Each point is reached from the start by the listed moves, each made once or not at all, plus a little noise. Say if it took an odd or an even number of moves. Then give how often each move was made.

Moves:
(1): [ 2.68 -0.56 -0.15 -0.05  0.11]
(2): [ 0.46  1.81 -0.74 -0.73 -0.55]
(3): [0.53 0.44 2.77 0.24 0.10]
Start: [ 1.96  1.23 -2.53 -0.05 -0.51]
Points:
[ 4.49  0.53 -2.71 -0.08 -0.54] -> odd (1, 0, 0)
[ 2.96  3.51 -0.64 -0.57 -1.11] -> even (0, 1, 1)
[ 2.39  3.31 -3.29 -0.97 -0.98] -> odd (0, 1, 0)
[ 5.66  2.84 -0.65 -0.54 -0.98] -> odd (1, 1, 1)

Moves:
(1): [ 2.62  0.67  0.03  0.38  0.08 -0.19 -0.41  0.14 -0.41  0.61 -0.15]
(2): [-1.02  3.78  1.00  0.61  0.19 -0.39  0.22 -0.88  0.18  0.44  0.05]
(3): [ 0.85 -0.67  4.59 -0.55 -0.24 -0.11  0.82  0.68  0.47  0.05 -0.50]
(4): [-0.53 -0.71  0.50  3.55 -0.94  0.33 -0.05  0.16  0.03  0.81  0.16]
(5): [-0.59 -0.14  0.36  0.86  3.23 -0.16 -0.20  0.65 -1.61 -0.22  0.48]
(6): [ 0.35  0.21  0.03  0.15  0.28  4.50  0.00  0.13  0.60 -0.72  1.21]
(7): [ 0.79 -0.29 -0.49  0.30  0.42  0.33  3.55 -0.67 -0.02 -0.26 -0.70]
(8): [-0.37  0.81 -0.50  0.00 -0.55 -0.13  0.55  2.84 -0.12  0.11 -0.03]
(9): [ 0.38 -0.26 -0.25  0.40  1.30 -0.41 -0.17  0.33  3.34 -0.56  0.14]
Start: [ 0.91  1.54 -0.39 -0.23 -0.57  1.22  0.54  1.24  0.21  2.34  0.35]
Points:
[ 0.38  1.32  4.73  4.07  1.26  5.90  1.47  5.93 -0.70  2.40  1.59] -> odd (0, 0, 1, 1, 1, 1, 0, 1, 0)
[ 3.70  1.53  4.46  3.48 -1.92  5.95  1.63  5.01  0.94  3.35  1.06] -> odd (1, 0, 1, 1, 0, 1, 0, 1, 0)
[0.49 3.28 5.25 4.74 3.28 0.95 4.51 1.02 2.81 2.64 0.06] -> even (0, 1, 1, 1, 1, 0, 1, 0, 1)
[ 0.02  3.63  5.54  3.20 -1.90  1.01  1.81  1.38  0.96  4.02  0.01] -> odd (0, 1, 1, 1, 0, 0, 0, 0, 0)

Moves:
(1): [ 3.88 -0.34  0.60  0.21  0.22  0.16  0.23 -0.82  0.31  0.35  0.33 -0.99
 -0.56  0.67  0.22 -0.17 -0.45 -0.70 -0.97  0.20]
(2): [ 0.40  3.11 -0.21 -0.11 -0.74 -0.38  0.39 -0.41 -0.09 -0.07  0.15 -0.33
 -0.55 -0.38 -0.50 -0.33 -0.09  0.05 -0.22 -0.03]
(3): [-0.76  0.63  3.79  0.67 -0.61  0.65  0.19  0.15  0.06 -0.03 -0.11 -1.03
 -0.19  0.05 -0.29  0.61  0.75 -0.67  0.40 -0.47]
(4): [-1.09  0.65 -0.85  4.39  0.40  0.14  0.03  0.18  0.21  1.07 -0.13 -0.54
  0.20 -0.28  0.17 -0.24  0.40  0.33 -1.44  0.26]
(5): [-0.63  0.88 -0.10 -1.27  5.75  1.37 -0.80 -0.43 -0.43  0.61  0.48 -0.75
  1.23 -0.67  0.66  0.74 -1.13 -0.61 -0.80 -0.10]
(6): [ 0.12  0.09 -0.08  0.10 -1.06  3.38 -0.33 -0.61  0.47  0.96 -0.13  0.80
 -0.09 -0.18  0.30  1.04 -0.07  0.56  0.28 -0.82]
(7): [-0.11 -0.13 -0.23  0.27  0.89  0.37  5.33  0.68 -0.42 -0.11 -0.86 -0.19
 -0.55  0.40  0.36  0.70  0.25 -0.45  0.46 -1.32]
(8): [ 1.04  1.01  0.01 -0.86  0.38  1.82 -0.73  5.05 -0.20 -0.82  0.40  0.23
  0.35  0.48 -0.14  0.53  0.69 -0.29  0.72  0.91]
(9): [-0.18  0.22 -0.35 -0.19  0.19  0.00  0.26  0.64  3.19  0.17 -0.76 -0.53
  0.04 -0.02 -0.37  0.14 -1.43  0.10 -0.01  0.00]
(10): [ 0.12 -0.86  0.39 -0.61 -0.14 -0.73  0.43  0.71  0.06  4.46 -0.29  0.55
 -0.79  0.99 -0.45 -0.26 -0.07 -0.34  0.24  1.75]
(11): [ 0.02 -0.75 -0.02  0.33  0.12 -0.15  0.31  0.01  1.61  0.43  4.53  0.20
 -0.06 -0.06  0.37 -0.33  0.29  0.05 -0.09 -0.70]
(12): [ 1.02  0.72  0.84  0.84  1.39 -0.48  0.01 -0.27  0.72 -0.23 -0.59  3.14
  0.02  0.07  0.10 -0.04  0.38  0.58  0.57  0.52]
(13): [ 0.24  0.62  0.59 -0.60 -0.48  0.34  1.14 -0.54  0.27  0.68  0.23  0.21
  5.20  0.70 -1.03 -0.20 -0.11  0.61 -0.51  0.09]
(14): [-0.06  0.65 -0.14  0.23  0.44  0.19 -0.81 -0.55 -0.45 -1.09 -0.60 -0.34
 -0.52  5.59 -0.26 -0.39  0.14  0.89 -0.83 -0.95]
(15): [-0.65  0.88  1.04 -0.31 -0.32 -0.37  0.07  0.06 -0.29  0.42 -0.22 -0.41
  0.04  0.37  3.73 -0.31 -0.54  1.11 -0.65  0.42]
(16): [ 0.42  0.87 -0.01  0.19 -0.33 -1.49 -0.60 -0.19  0.70  1.13  0.09  0.36
  0.68  0.34  0.30  5.84  0.99  0.29 -0.21 -0.82]
(17): [-0.15 -0.24 -1.00 -0.98  0.56  0.39  0.12 -0.36  1.66 -0.03 -0.47 -1.37
 -0.39 -0.21  0.65 -0.94  4.19  0.25  0.64  0.55]
(18): [ 0.99 -0.65  0.76 -0.30  0.72 -0.10  0.84  0.68 -0.45 -0.48 -0.75 -1.11
 -1.28 -0.81 -1.04 -0.27  0.28  5.46 -0.99  0.47]
Start: [-1.05 -1.37 -1.09 -0.14  2.39 -0.46 -1.30 -2.49 -1.78  0.30 -1.37  2.52
  1.01 -0.58 -1.85  0.51 -1.08  0.09  0.19 -1.29]
Points:
[-1.81  1.64 -0.71  3.13  3.02  3.22 -0.29 -4.34  1.23  3.34 -2.84  4.67
  5.53 -0.38  1.73 -0.17  3.30  3.30 -1.10 -0.01] -> even (0, 0, 0, 1, 0, 1, 0, 0, 0, 0, 0, 1, 1, 0, 1, 0, 1, 0)
[ 3.48  0.19  5.06  1.76  3.72 -2.21  4.49 -3.51  1.36  5.91  1.34  3.90
  3.90  8.20 -2.24  5.85  0.89 -0.11 -0.80 -3.38] -> odd (1, 0, 1, 0, 0, 0, 1, 0, 0, 1, 1, 1, 1, 1, 0, 1, 0, 0)
[-0.28  5.34 -0.04  1.69  0.90  2.26 -0.47  2.64  2.86  8.15 -1.84  2.86
  5.98  1.02 -0.52  6.66 -1.37  2.35 -1.76  0.09] -> odd (0, 1, 0, 1, 0, 1, 0, 1, 1, 1, 0, 0, 1, 0, 1, 1, 0, 0)
[ 2.92  0.81  0.93  3.13  4.88 -0.88  1.73 -3.47  5.49  2.15  0.55  1.33
  4.35 -0.38  0.96 -1.87  2.25  7.96 -2.78  0.07] -> odd (1, 0, 0, 1, 0, 0, 0, 0, 1, 0, 1, 1, 1, 0, 1, 0, 1, 1)
[-2.09  4.46  2.64  2.30  6.19  5.23 -1.69  1.89 -0.29  7.49  3.35  1.39
  0.86 -0.51  1.89  1.58 -0.67  0.43 -1.43 -0.11] -> odd (0, 1, 1, 1, 1, 1, 0, 1, 0, 1, 1, 0, 0, 0, 1, 0, 0, 0)
[ 0.45 -0.04  3.33  1.97  8.31  4.69 -0.68 -3.73 -0.67  6.53 -3.04 -2.66
 -1.78  5.01  1.53  0.38  2.42  6.24 -3.97 -0.53] -> even (1, 0, 1, 1, 1, 1, 0, 0, 0, 1, 0, 0, 0, 1, 1, 0, 1, 1)
[-2.72  0.59  2.47 -1.46  2.91 -2.01 -1.30 -1.76  2.73  5.01 -3.73 -0.27
 -0.37  6.65  1.56  5.52  3.01  1.40 -0.03 -1.13] -> odd (0, 0, 1, 0, 0, 0, 0, 0, 1, 1, 0, 0, 0, 1, 1, 1, 1, 0)

Moves:
(1): [ 1.67  0.07  0.49 -1.04  1.62  0.84  0.14  0.55  0.03 -0.15 -0.29  0.66
  1.62  0.33  0.43  0.32 -0.17 -1.03 -0.54 -0.33 -0.91  0.18 -0.87 -0.01
 -0.27]
(2): [ 1.27  1.11  0.18 -1.88 -0.32  0.08  1.76  0.18 -0.02  0.50  0.81  0.64
  0.11 -1.42 -0.13 -0.83  1.16 -0.25  0.32  0.91  0.49 -0.51  0.53  0.34
  0.90]
(3): [-1.30 -0.17  2.19  0.13 -0.76 -0.47  0.82  1.19 -0.70 -0.11 -0.36 -0.19
  0.40  0.50 -0.13 -0.48 -0.63 -0.98 -0.28  0.67  0.40  1.07  0.62  0.38
  0.04]
(4): [-0.86  0.12 -0.17  0.70  0.20 -0.19 -1.32  1.72 -0.78  1.11  0.10  0.05
 -0.09 -1.59  0.53  0.14 -0.40  0.42 -0.83 -1.38 -0.58 -0.64 -0.97  0.28
 -0.17]
(5): [ 0.60 -0.83  0.96  1.26 -0.11  0.42  0.56  0.33  0.38 -1.21 -0.57 -0.64
 -0.56 -1.19 -2.08 -0.26  0.93 -0.23  1.43 -0.26  0.65  0.00  0.45  2.27
 -1.80]
(6): [ 0.56  0.87 -0.13  0.34  0.07  1.57  0.59  0.63 -0.81  0.42  0.04 -0.95
 -0.27  0.31  0.70  0.40  0.61 -0.11  0.01  0.61 -0.62  0.08  0.24 -0.75
  0.33]
(7): [-0.60 -1.85 -1.17  1.34  1.09 -0.01  1.43 -0.59  0.41  0.69 -0.86  0.18
 -0.92 -0.27  1.31 -1.43  0.19 -0.51  0.56 -0.65  0.93 -0.53  0.65  0.07
 -0.34]
(8): [-0.85  0.88 -1.45 -0.44 -0.14  0.13  0.89  1.31  0.46 -1.31 -0.22 -2.41
  1.45  0.60 -0.16 -1.39 -1.49 -0.89 -1.62 -0.31 -0.31  0.73 -1.92  0.30
  0.15]
(9): [-0.62 -0.42  0.42  0.46  0.17  0.62  0.11 -0.44  0.60 -1.06  0.65 -0.18
 -0.27 -0.53  0.28  0.95 -0.50 -0.51  0.03 -0.33 -0.58 -0.95  0.63  0.51
  0.44]
(10): [-0.08  0.49  1.02 -0.88  1.17  0.81  0.28 -0.72 -0.47  1.95 -0.39 -1.28
  0.97  0.27 -0.21  0.03 -0.79  0.82  1.03  0.05  0.50  0.85 -0.48  1.23
 -0.59]
(11): [-0.39 -0.42 -0.82 -0.76  0.53 -0.04 -0.25  0.83 -0.25 -0.05  1.25  0.53
 -1.13  0.32 -0.79 -0.47 -0.31 -0.41 -0.68  1.15 -0.28  0.59  0.09  2.00
  0.45]
(12): [-0.79  0.60 -0.94  0.29 -0.47  0.34 -0.20  0.21 -1.35  0.84 -0.43  1.12
  0.88  1.38 -0.81  0.65  0.53 -0.99 -0.31 -1.38  1.23 -0.91  0.58  1.16
 -0.66]
(13): [ 0.15  0.58 -0.22  0.59 -0.01  0.81 -0.15  0.11 -0.53 -0.72  1.18  0.71
  0.83  0.04  0.90 -0.36 -0.57  0.23  0.38 -0.83  0.06  0.39  0.99  0.61
 -0.78]
(14): [ 0.21  0.56 -0.33  1.19  1.06 -0.79 -0.64 -1.08  0.09  0.92 -0.09 -0.57
 -0.09  0.07 -0.97 -1.41  0.38  0.14 -1.61 -0.32 -1.33  1.40  1.38 -0.10
  1.17]
(15): [-1.38  0.64  0.52 -0.34  1.34  0.79 -1.03 -0.78  0.16 -0.50 -0.32  0.81
  0.87 -0.21  1.53 -0.15  1.91 -0.29 -0.68  1.79 -0.11 -1.82 -0.70  1.20
 -1.03]
(16): [-0.03 -0.35 -0.95  1.29  0.62 -0.57 -0.80  0.33  0.29  0.68  1.22 -1.88
 -0.01 -0.14 -0.24  1.14  0.32 -0.90 -0.26 -0.30  1.62 -0.39  0.23  0.27
  0.29]
(17): [-0.68 -1.79  0.95 -0.99 -1.49  0.52  2.01 -0.34  0.65  0.55  1.23 -1.37
  0.93  0.41 -1.05  0.25  1.19 -0.35 -0.02 -1.69 -1.21 -0.75  0.05 -0.70
 -0.09]
(18): [-0.25 -0.83  0.26  0.01  0.49 -0.31 -0.68  0.97 -0.63 -1.42 -0.50 -0.51
 -0.25  0.54  0.46  0.01  0.80  1.63 -0.97 -0.78  0.37 -0.55  0.22  0.30
  1.37]
(19): [-0.65  0.33 -0.04 -1.02 -0.09 -0.06  0.60  0.90  1.44  0.17 -0.67  0.08
 -1.00  1.08 -0.43  0.03  0.46 -0.22  1.89 -0.37 -0.73  0.88  1.21 -0.32
 -0.25]
(20): [ 1.32 -0.76  0.23  0.37 -0.63 -0.73 -1.02  2.53  1.00  0.31 -1.49  0.35
  1.14  0.42  0.00 -0.35 -0.85  0.97  1.30  1.59 -0.23 -1.34  2.38  2.48
 -0.61]
(21): [ 0.27  0.67  0.88  0.17 -1.28  1.54 -0.70  0.33  1.87  0.17  0.71  0.36
 -0.34  0.83 -0.06 -0.77  0.67 -0.94 -1.03 -0.17  1.29  0.88 -0.55  0.32
 -0.01]
(22): [-0.70 -0.38 -0.44  0.64  0.08  0.66  0.74  0.38 -0.14  0.84 -0.45  0.95
  0.76 -1.17 -0.42  0.89  0.03  0.92 -0.57  1.12  0.20  0.61 -0.34 -0.82
 -0.06]
(23): [-0.59 -1.74  0.17 -1.24 -0.01  1.38 -2.76  0.47 -0.39 -0.98 -1.12 -0.10
  0.37 -2.01 -1.12 -1.36  0.96 -1.12  0.64 -0.35  1.14  1.44  3.29  0.01
 -0.71]
(24): [-0.05  0.06 -0.60 -0.51 -2.50  0.30  0.22 -1.15 -0.33 -0.21 -0.96 -0.89
 -0.01 -0.82  1.51  1.08  0.59 -0.97  1.56 -0.77 -1.32  1.03 -0.87  1.88
  1.67]
Start: [ 0.56 -0.45 -0.82 -0.27 -0.61 -2.81  0.49 -0.29  0.14  0.24  0.45  0.99
 -0.94 -0.60  1.38 -0.58 -0.73  0.02  1.45 -1.00  0.14 -0.16 -0.45 -1.90
 -0.74]
Points:
[-1.92  1.26 -1.25  0.04 -0.02  4.45 -1.96 -1.40 -1.39  3.37 -0.17  0.89
  1.00 -4.66  4.83 -3.66  4.04 -4.01  1.57 -3.85  1.25  0.57  4.17  4.86
 -0.57] -> odd (0, 1, 0, 1, 0, 1, 1, 0, 1, 1, 0, 1, 1, 1, 1, 0, 0, 0, 0, 0, 1, 0, 1, 1)
[-2.09  1.08 -0.02  2.58  1.49 -0.11 -2.46  7.74  2.86 -0.78  1.11 -0.16
  2.81  1.40 -0.72 -3.03 -0.41 -5.62 -1.36 -1.77  0.44 -0.09  3.12  9.49
 -3.94] -> odd (1, 0, 1, 1, 1, 0, 0, 1, 1, 0, 1, 1, 1, 1, 1, 1, 0, 0, 1, 1, 1, 0, 0, 0)
[-4.91 -4.66 -2.49 -1.25  2.30  1.46  0.35  2.64  0.27 -1.07  0.22 -3.80
  1.57  0.15 -1.27 -3.78  3.42 -3.14  2.82 -4.94  3.96 -0.35  4.17  6.50
 -4.85] -> odd (0, 0, 0, 0, 1, 0, 1, 1, 0, 1, 1, 1, 1, 0, 1, 1, 1, 1, 1, 0, 0, 0, 1, 0)
[-3.83 -3.10 -0.30  0.55 -3.42 -0.50  1.87  1.53 -0.48  5.81  2.06 -2.40
 -0.25  0.25  1.39 -0.43  0.69 -4.81  1.23 -5.51  2.74  1.12 -1.11  4.93
 -0.04] -> even (0, 0, 1, 1, 0, 0, 1, 0, 0, 1, 1, 1, 0, 0, 0, 1, 1, 0, 0, 0, 1, 0, 0, 1)
[-2.55  3.37 -0.89  0.30  2.14  1.91  1.24  3.04 -3.85  1.99  0.53 -2.82
  5.89 -2.44  4.63  0.43  1.09 -2.79 -2.89 -2.54 -0.82  0.49 -1.18  4.85
  2.01] -> even (1, 1, 1, 1, 0, 1, 0, 1, 1, 1, 0, 1, 1, 1, 1, 1, 0, 1, 0, 0, 0, 1, 0, 1)
[ 0.32 -1.26  0.51 -0.20  1.14  2.96  3.10  5.37  1.58 -2.00 -1.99 -0.71
  1.22 -2.32 -0.34 -7.16  2.60 -3.32  0.19 -1.97  1.68  5.96  5.41  0.75
 -1.03] -> even (1, 1, 1, 0, 1, 1, 1, 1, 0, 0, 0, 0, 1, 1, 0, 0, 0, 1, 1, 0, 1, 1, 1, 0)
[-1.48 -3.54 -3.19 -4.07 -3.29  1.84  2.98  1.85 -1.60  0.04  0.46  0.46
 -1.45 -1.12  1.92 -2.61  4.81 -3.02  4.79 -5.09  0.19  1.01  6.65  2.74
  1.06] -> odd (0, 1, 0, 0, 0, 1, 1, 0, 0, 0, 1, 1, 1, 0, 0, 0, 1, 1, 1, 0, 0, 0, 1, 1)
[-2.02 -2.14  1.24  0.99 -2.59  0.87  0.69  0.85  0.25 -1.04 -3.05 -1.46
 -1.57 -4.29 -1.28 -0.58  2.15 -3.04  4.57 -0.99 -2.04  5.40  6.23  1.11
  0.09] -> odd (0, 0, 1, 0, 1, 1, 0, 0, 1, 0, 0, 0, 0, 1, 0, 0, 0, 0, 1, 0, 0, 1, 1, 1)
[ 0.02 -4.27 -4.48 -1.01 -0.88  1.14  2.96  5.60  0.89  1.16  2.11 -2.32
  2.29 -3.42  0.37 -4.07  0.48 -2.53  1.51  0.22  1.93  0.12  5.83  1.89
 -1.35] -> odd (0, 1, 0, 0, 0, 1, 1, 1, 0, 0, 1, 0, 1, 0, 0, 1, 1, 0, 0, 1, 0, 1, 1, 0)
[-1.51  1.43 -1.52  2.99 -2.07 -0.33  2.66  1.85 -0.57  3.46  0.74 -3.81
  1.77 -2.28  0.80 -4.48  0.27 -4.99  0.77 -5.76  3.69  3.11  0.13  7.10
 -0.91] -> odd (0, 1, 1, 1, 1, 0, 1, 1, 0, 1, 0, 1, 1, 1, 0, 1, 0, 0, 0, 0, 1, 0, 0, 1)

Moves:
(1): [-3.11 -0.36  2.61 -0.68 -1.03  0.60  0.05  0.01  0.35  0.26 -0.59  1.89
  0.02 -1.30  0.10 -0.91 -0.13 -0.86  0.22 -1.19  1.24 -1.48 -0.81  1.42
  0.20  1.14 -0.45]
(2): [-0.63 -0.52  1.37  1.01 -0.67 -1.39 -1.41  0.58 -1.68  1.16 -0.27 -1.16
  0.68  0.38 -0.02  0.89 -0.71  0.46 -0.89 -0.89  0.08 -0.65 -0.19  1.30
  0.36 -1.10 -0.53]
(3): [ 1.07 -0.76 -0.26  1.63  1.93 -0.29  0.65  1.74  1.45  0.29  0.16 -0.88
  0.86  0.84  0.95 -0.73  0.41 -0.88 -0.14  0.27  0.42 -0.12 -0.02  0.61
 -0.89 -0.42 -1.44]
(4): [ 0.15 -0.46 -2.99  0.16 -0.74 -0.46 -0.14  0.25 -0.86 -1.34  0.07  1.17
  2.55  0.33 -0.61 -0.34  1.15  0.57 -0.85  0.19 -0.20 -1.22  0.70  1.20
  0.87 -0.19  0.00]
(5): [ 0.42  0.76  0.51  0.50  0.58 -0.38  0.66  0.37 -1.68 -0.46  2.18 -0.57
  0.20 -0.92 -0.22  1.29 -0.56  1.83 -0.74 -0.31  0.45 -2.25 -0.09  0.53
  0.51  2.00 -1.00]
(6): [ 0.29 -1.38  0.28  2.74  1.37  0.65 -0.96  1.13  0.34 -2.00  1.37  0.91
  0.79 -0.88  0.09 -0.21 -0.92 -0.28 -2.15 -0.19 -1.75 -0.16  1.73  0.26
 -1.30  0.28 -0.51]
(7): [-0.52  0.94 -0.82 -1.57  0.68  0.54 -1.69  1.12 -0.96  0.86  0.22 -1.87
 -1.74 -0.25 -1.13  0.93 -0.46 -1.00  0.96 -2.01 -0.60 -0.53 -0.42  1.02
 -0.37 -0.41  0.86]
(8): [-1.31 -0.47  0.31  1.21  0.33 -0.79 -0.63 -0.77  0.33  0.48  0.03 -0.03
 -1.27 -0.89  0.17 -1.48 -0.38  1.51  0.48 -0.32  0.86 -0.34 -0.79  0.72
  0.41  0.62  0.31]
(9): [ 1.30 -1.13 -0.74  1.34  1.73  0.28 -1.17  0.14 -0.29 -1.61  1.10  1.53
  1.32 -1.38 -1.64  2.15 -1.47 -0.13  0.61 -2.19 -0.72 -0.19  1.65  2.54
 -2.03 -0.66  1.50]
(10): [-0.85 -1.92  0.16 -0.89 -1.92 -1.66  1.96 -0.25  2.48 -0.64 -1.74  0.84
 -2.34  1.22  1.74 -0.56  0.91 -0.41 -0.71  0.12  1.08  1.46 -2.73 -0.68
 -1.84 -1.03  0.13]
(11): [-0.14  1.78 -0.78  0.05 -1.00  1.22 -0.47 -1.65  1.04  0.31 -0.04  0.32
  0.91  0.11 -0.30  0.85 -1.94 -0.62  0.25  2.38  0.17 -2.05  0.23  1.48
 -1.09  0.40 -0.23]
(12): [-0.19  1.26 -1.72  0.49  0.21 -1.66  2.65  0.73 -0.33 -1.55 -0.52  0.93
  0.61  0.32  1.37 -1.82 -1.67  2.37  1.51 -0.63  0.17  0.10 -1.74 -1.02
  0.45 -0.83 -2.51]
(13): [-1.82  0.86  0.55 -3.16 -0.18 -0.31  0.02 -1.96 -1.47 -0.12 -0.36  0.40
  1.24 -1.61 -0.54  1.25 -0.28 -2.92 -1.52  3.43  0.64  0.24  1.47  3.04
 -0.20  3.23 -3.01]
(14): [-0.77 -0.87  0.84 -2.70  2.55  0.45 -2.31  1.19  1.26  3.04 -1.49 -1.60
 -0.03  0.05 -2.03  2.02  1.83 -1.77 -0.43  0.67  0.68 -0.24 -0.90 -0.51
 -0.88 -0.62 -1.67]
(15): [-0.22 -0.83  2.78 -2.43  1.22 -1.36 -1.38  0.13 -1.58  0.02  0.62  1.50
 -1.51  0.15 -0.32 -0.59 -1.83 -1.66 -0.25 -0.56  0.60 -1.53 -0.56  0.48
  2.12  0.92  0.46]
(16): [-0.23 -0.42 -0.79 -1.66 -0.28 -2.52 -1.71  1.15 -1.73 -0.37 -0.28  0.39
 -1.52  1.00 -0.14 -0.44  0.00 -1.31  1.00 -0.32  1.38  1.21  2.37 -0.84
 -1.09 -0.43 -0.63]
(17): [ 0.27 -0.43  0.73  1.75  0.48 -0.08  1.54  0.40 -1.78 -1.08 -2.22 -0.62
  1.96  0.64  1.32 -0.57  0.42 -0.10 -1.65  0.75  1.04  0.61 -0.08 -0.02
 -1.16  0.28  0.45]
(18): [-0.69  0.19  0.30 -1.31  1.22  0.31  0.40 -0.14  0.88 -0.30  1.47  0.84
  0.73  2.58 -0.74 -0.26 -0.77 -1.76 -0.66  1.20 -0.42  0.10  1.04  2.00
  0.29 -0.60  0.13]
(19): [ 0.43  1.07 -1.12  0.40  1.24 -0.94 -0.29 -2.76 -0.61  0.86 -0.06  1.60
 -0.57  0.06  1.93  0.86  0.69 -1.04  0.17 -1.21 -0.80  0.36  0.34  0.84
  0.26  0.33  1.01]
(20): [ 2.55  0.02  2.06 -1.75 -0.28  0.68  0.40  2.78 -1.11  1.20  2.06  1.91
  0.61  1.10  1.77 -0.39 -0.34 -1.11  0.07 -1.48  0.48  2.93 -0.26  0.44
  0.52  0.83  0.77]
(21): [-1.35 -0.86 -0.35  1.40 -0.98 -0.42  0.07 -1.02 -0.33 -0.88  1.37  0.32
  0.30 -1.19 -0.81  0.64 -0.24 -1.40  1.04  0.26  0.40  0.64 -1.94 -1.53
  0.75 -0.98  0.56]
(22): [-0.43 -1.02  0.64 -0.40  0.79 -0.25  0.31  0.52 -0.81  1.18 -0.49 -0.91
 -0.18  0.18 -0.20  0.21 -0.17  1.10 -0.34 -1.36 -0.88 -0.52  0.46 -1.14
  0.54  0.67  0.68]
(23): [-1.06 -0.09  0.24 -0.32 -0.08 -1.79  0.81  0.92  0.39 -0.76 -0.66  0.06
  0.00  1.01  0.28  0.29 -0.85 -0.60 -0.87 -0.27  1.97  0.21  1.47  0.18
 -0.29 -1.11 -0.41]
(24): [-2.22 -0.64  1.21  1.30 -0.20  0.46  0.04 -0.72  0.36 -0.83 -0.16  1.42
 -0.59 -0.47  0.47 -0.79 -1.69  0.86  0.31  0.90  1.21  1.10  0.38  1.82
  1.06  1.00 -1.92]
Start: [-0.71 -0.16  0.08  2.86 -0.03  0.11 -1.37 -0.04  1.36  0.42  0.62 -0.79
  1.55 -0.36  1.02  0.92 -0.30  0.70 -2.98  0.49  1.22 -0.80 -2.85 -1.21
  3.82  1.42 -1.34]
Points:
[ 0.40 -1.17  5.80 -2.88  6.46 -0.19 -7.28  4.40 -3.68  4.46  0.54 -1.23
  5.81 -0.46 -0.82  6.65 -4.70 -8.98 -6.07  0.77  3.97 -2.33 -2.07  9.19
  0.17  3.98 -4.26] -> even (0, 1, 1, 0, 0, 0, 1, 0, 1, 0, 1, 0, 1, 1, 1, 0, 1, 0, 0, 1, 0, 0, 0, 0)
[-0.45 -2.28  1.70 -0.04  2.81 -6.14 -1.04  2.73 -4.26 -2.83 -0.42  7.04
 -2.36  1.96  6.39 -0.38 -5.80 -2.91 -1.16 -6.16  5.23  4.61 -3.97  3.33
  1.70  1.61 -1.21] -> even (0, 0, 0, 0, 0, 0, 1, 0, 1, 1, 0, 1, 0, 0, 1, 1, 1, 0, 1, 1, 0, 0, 0, 1)
[-9.17 -0.02  2.50  4.27 -0.64 -6.21 -0.60 -2.65 -4.40 -1.77  2.10  5.72
  4.00 -1.80  2.72  1.43 -8.36  1.76 -3.44 -2.23  5.77 -7.99 -4.63  4.31
  9.49  3.73 -5.72] -> even (1, 1, 0, 1, 1, 0, 0, 0, 0, 0, 1, 1, 0, 0, 1, 0, 0, 0, 1, 0, 1, 1, 1, 1)
